Rows are points. The last column is the point's height on a tilted bowl or saddle (a function of degree 2), plus a little noise. Count its main directions that bend up, bend down and stay straight.
(in the rows, 128 means zero)

Points:
[[ 54 104 147]
 [167 201 112]
 [131 130  67]
 [147 175  79]
 [ 99 162  80]
 [170  92  98]
 [214 176 149]
 [100 116  84]
 [134 139  66]
 [148 149  69]
 [ 70 190 123]]
Directions: 2 up, 0 down, 0 straight

Points (18 x 4):
[[111 196 165 151]
 [191 100 142 178]
 [118 140  95 142]
 [215 131 141 181]
 [ 88 114 156 142]
 [101  36 140 147]
 [164 111  74 177]
 [106 106  99 141]
 [ 39 129  69 182]
 [121 158 201 185]
 [181 147 108 153]
 [104 102 156 143]
 [162 178 101 142]
 [175  76 121 174]
 [124 110 165 152]
 [127 212 105 140]
 [218  41 119 241]
 [129 119 118 138]]
Directions: 2 up, 0 down, 1 straight

Points, 18 rows:
[[ 67 143  44  65]
 [170 192 160  70]
 [127 123 108 128]
 [213 127 184  27]
 [150  98 106 113]
 [ 43 187 109  65]
 [107 169 110 118]
 [173 142 118 113]
 [ 75 116 125 122]
 [137  87  70  99]
 [144 127 181 110]
 [135  77  91  98]
 [142 214 168  59]
 [168 114  93 115]
 [112 154 110 125]
 [148  87 104 106]
 [ 36 100 142 108]
 [ 56 195 136  79]]
Directions: 0 up, 2 down, 1 straight

Points, 26 rows:
[[169 138  79 130  88]
 [ 93 121 133 120  78]
 [164 156 116  78  91]
 [190 101 107  93  59]
 [135 143 103  51 118]
 [157  46  68  95 134]
 [ 88 166  98 151 106]
 [106  95 174 156  95]
 [114 217 104  97 153]
 [143 140 129 162  93]
 [106 150 134 106  90]
 [ 80 141  59 104 124]
 [ 82 162 212 117 104]
 [188 198 109  94 100]
 [118  87 137 180 106]
 [108 163 124  96  99]
 [191  70 124  49  89]
 [136 132 169  97  93]
 [130 142 114 106  91]
 [104  51 136 163 117]
 [126 139  12  48 211]
 [102 162  86 146 114]
 [195 149 118 134  57]
 [198 162 164 121  72]
 [161 194 247  39 220]
 [ 94 162 129  82  99]]
Directions: 3 up, 1 down, 0 straight

Points (22 x 5):
[[148 152  88 141 127]
 [139 170 174 128 128]
 [131 143  61 104 124]
 [202 116 125 129 122]
 [166  58  96 179 119]
 [ 84 128 139  80 105]
 [173  23 115 178  76]
 [180 107 196 112  93]
 [134 119  18 109 128]
 [104  88 145 160 110]
 [151  75 135 153 118]
 [164 136 122 200 108]
 [163 150 143 219  89]
 [118 198  42  62  25]
 [ 75 142 151 148 107]
 [119 120 159 126 127]
 [215 149 168 113  99]
 [162 137 157 157 127]
 [159 138 154 183 116]
 [132 113 103 178 130]
 [ 82  87 228  56   7]
 [138 133 171  89 123]]
Directions: 0 up, 3 down, 1 straight

Points (39 x 7):
[[108 174 169 119 111 103 102]
 [111  95  79  65  59 128  84]
 [124 145  48  65 165 123  83]
 [155 137 174  91  66 126 106]
 [130 157 146 203 134 166  72]
 [153 130 141 110  76 149 122]
 [134 104 144 194 191 133  72]
 [145 167 159 165  80 189  80]
 [119 158 153  91 131 119 114]
 [135 160  88 139 132 114 115]
 [ 72 101 125 134 239 108  95]
 [152 101 143 163 119  79 101]
 [105 144  77 116 126 167 117]
 [117 182  78  87  90  87  71]
 [218 154 141 107 126  96 120]
 [104 176 180 100  86 125  87]
 [108  78 114 170 154  95  88]
 [128 140 107 157  96  49  72]
 [113 164 171 153 137  49  69]
 [169 162  76 155  90 119  91]
 [180 104  94 113 143 249  17]
 [103  54  64 207 101 127  57]
 [130 125 132 185 117 147 107]
 [109 168  84  85 165 150 115]
 [ 95  24 106 145 122 131 101]
 [148  73 181 184 161  69  45]
 [116 146 105  51 127 171  82]
 [117 108 102 180 101 137 111]
 [107  72  78 206 125 167  66]
 [105 126  93 141 128 138 127]
 [167 145 130 141 102 108 124]
 [131 113 149 132 113  73 106]
 [ 77 146 116  84 108 170 110]
 [137  82 142 120 140 102 114]
 [175 114 120 101 152 103 115]
 [121  78  97 107 178 116 106]
 [162 114  89 202 145  86  55]
 [116 106  78 119 111 176 115]
 [ 77 114 127 131 197 118 117]]
Directions: 0 up, 4 down, 2 straight

Points (48 x 7):
[[121 125 196 170 130 145 142]
 [116 111 177 172 150 167 133]
 [174 103 168 197 105 152 156]
 [167 117  69 165 123 162 111]
 [126 117 135  54 182 134 171]
 [129  71 114 147 112 122 117]
 [ 84 135 111 162 110 125 124]
 [ 99 112 105 158 141 131 108]
 [159 167  83  92 132  91 153]
 [134 104  98 110 160 120 112]
 [202 138 139 188 132 161 142]
 [108 167  85  92  96 113 145]
 [ 57 171 125 116  54 117 204]
 [131 104  92 154 184 133 124]
 [114 145 157  79 184 138 162]
 [ 76  79 211  85  93 149 232]
 [177 112 146 124  88  79 165]
 [140  56 146 134  92 114 153]
 [161 143 141  75 181 137 153]
 [129 131 208 105 129 198 183]
 [ 83 125 155 103 105 118 137]
 [160 176  87 103  16 149 202]
 [106  96 122 112 160 155 114]
 [138 122 131  48 188 121 187]
 [138 157 147 184 139 162 117]
 [115 123  82 109 184  94 159]
 [116 151 138 249 162 165 204]
 [145 185 167 125 100 125 137]
 [171 110  80 110 149 103 133]
 [133  64  99 194  85  81 208]
 [169 189 104 158 134 110 144]
 [110 168 125  97 104  66 176]
 [116 205  92  67  86 144 186]
 [128  86 164  99  96  96 157]
 [ 75 115  43 149 159  80 218]
 [151 140 102 103 157 117 113]
 [150 148 108  56 174  89 189]
 [123 168 158 103 191 152 160]
 [139  65 103 116  94 115 136]
 [121 175  85 184 137 145 136]
 [118 128 154  72 141 117 139]
 [132 158 148 209 143 132 148]
 [ 86  64  97 129  93 137 148]
 [166  95 201 135 115 155 162]
 [ 92  89 188 172 116 132 162]
 [116 153 169  97 104  96 149]
 [ 66 155  95 186 180  79 229]
 [ 69 138 120 196 137 128 157]]
Directions: 6 up, 0 down, 0 straight

Points (46 x 7):
[[152 146 142 112  80  89 129]
 [ 90 155  84  60  74 196 150]
 [ 97 132 167 166 140 120 127]
 [140 117 106 108 135 191 145]
 [129 107 171 120 164  93 152]
 [156  83 111 108  99  96 147]
 [134 195 170 146 171 160 166]
 [141  73 173  61 154 104 218]
 [155  95 136 150 104 111 130]
 [177 103  89 136 165 157 154]
 [105 134  91 110  85 114 135]
 [107 104 138 136  91 158 161]
 [ 87  85 129  87 136 120 172]
 [121 101 143 144 124 112 141]
 [167  92 170 142 132 118 120]
 [172  72 110 111  90 145 152]
 [140 155 136 121 120 155 139]
 [ 91 162  87  41  75 168 135]
 [137 171  51 183 115  86 178]
 [139 129 128 109 172 101 135]
 [166  92 130  71 130 123 149]
 [131 179 170 119 105 129 143]
 [ 75 169 120 106 163 124 121]
 [ 99 184 124 170 118 118 169]
 [133 139  65  92 126 130  74]
 [175 136  81 174 145 161 165]
 [174 140 104 177 141  72 152]
 [ 74  86 138 149 249 167 240]
 [145 157  88 144  96  99 142]
 [ 93 135 120 206  70 142 193]
 [146  90 110 101 154  94 153]
 [159 121 200 193 172 144  98]
 [ 28  66 136 156 146 107 232]
 [119 119  86 121 120  92 124]
 [143 143  47 135 149 143  91]
 [ 90 123  30 135 119 156  83]
 [157 113  99 174 181 128 173]
 [106  39 141 119  81 115 232]
 [135 109 148 194 166 165 171]
 [104 136  89 133 128 122 121]
 [129 120 115  93 127 168 133]
 [141  60  52 169  59 122 208]
 [107 171 137 139  97 111 154]
 [163 155 130  87 135 149 130]
 [106 151 101 155  83 108 162]
 [ 88 102 128  92 129 126 154]]
Directions: 4 up, 1 down, 1 straight

Points:
[[148  91 129  98 121 126 110 177 124]
 [ 89 129 158  75 171 117 103  92 103]
 [169 141  72  54 107 249 128 202   7]
 [ 62  66 109  99 143 140 143  40 136]
 [ 88  92 158 128 107 113  57 165 148]
 [ 71 235 119 188  97  86  12 118  72]
 [124  79 150  97  91 153 155  76 105]
 [ 14 154  79 143 141 110 155 105 149]
 [114 145 156 131 150 196 102 101 109]
 [ 99 108 146 217 158 116 123  76 103]
 [173 155 175 129 120 110 109 127 123]
 [157 106  98 186 157 117  93 155 102]
 [162 109 149 193 123 117 104 103 107]
 [144  69 112 144  79  87 113 156 137]
 [ 49 193 173  54 220  72 163 159 134]
 [200 128 106 140 155 183 160 131 101]
 [144  76 148 171 153 141  96 127 111]
 [172 109  87 191 111 162 170 213  75]
 [ 81 191  97 116 176 149 182 147 124]
 [118 110 158 156  92 175 131 116 111]
 [ 81 152 146 126 143 118  94 135 137]
 [225 133 111  85  60 117 108 135 121]
 [118 132 138 118 174  74 122 130 122]
 [161 104 105 144 103 136  78  44  80]
 [149 197  69  78 152  75 129 175  84]
 [139 123 139 141 145 142 170 110 125]
 [163 172 137  79 169 164  92 127  82]
 [109  33 169 169 121 104 159 177 126]
 [117  90 100  87 120 100 166 112 149]
 [132  98  97 103 102 214  66 115 109]
 [203  73  60  93  97 116 132 116 128]
 [120 137 159 128  47  98  79  64  96]
 [179 156  68 129 133 151 136  93  93]
 [ 96 125 204 107 156  79 139 120 124]
 [137 217  69 138 116 113 190 132  81]
 [144  94 171  65 124 161 158 173  86]
 [ 61 154 117 134 187  93 153 110 146]
 [ 78  89 177 151  96 136 100 189 143]
 [ 96 167  87  77 151 170 142  65 101]
 [152  84  59 141  72 108 187 219  78]
 [102  45 189 147 119 115 117 102 104]
 [106 114 126 104  97  85 146 152 149]
 [110 133 105  84 178 150  99  86 109]
 [ 88 124 119 102 150  47 181  69 156]
 [109 145 207 213 140 202  86 150 161]
 [ 63  76 134 141 131 112 135  20 103]
 [ 83 163 111  68  85 139 147 123 116]
 [ 80  99 204 185 139  91 132 136 125]
 [129 171  69 169 170 111  90  51  74]
 [102  87 127 137 128 181 166 124 116]
 [160 109 216 168 157 140 142 142 134]
 [ 78 122 201 142  69 164 105  95  98]
 [160 101 181 138  88  90 115 149 147]
 [169  69 176  64 110 179 146 106  64]
 [132 151 129 111 131  91  57  73  78]
 [145 126 128 146 112 202 168 115  98]
 [115  50 135 151 148 160 151  59 115]
 [169 116 114 136 162  68 174 188 122]
 [129 102 112 178 114  60 191 101 149]
 [154 172 107 171 192 105  98  85  86]
 [135  27 106 149  78 122 137  36 126]
 [ 87 211 208 146  99 175 112 146 148]
 [172 161 138  73 162 106  96 183  98]
 [142  84 115 129 165 133  47  99  90]]
Directions: 3 up, 4 down, 1 straight
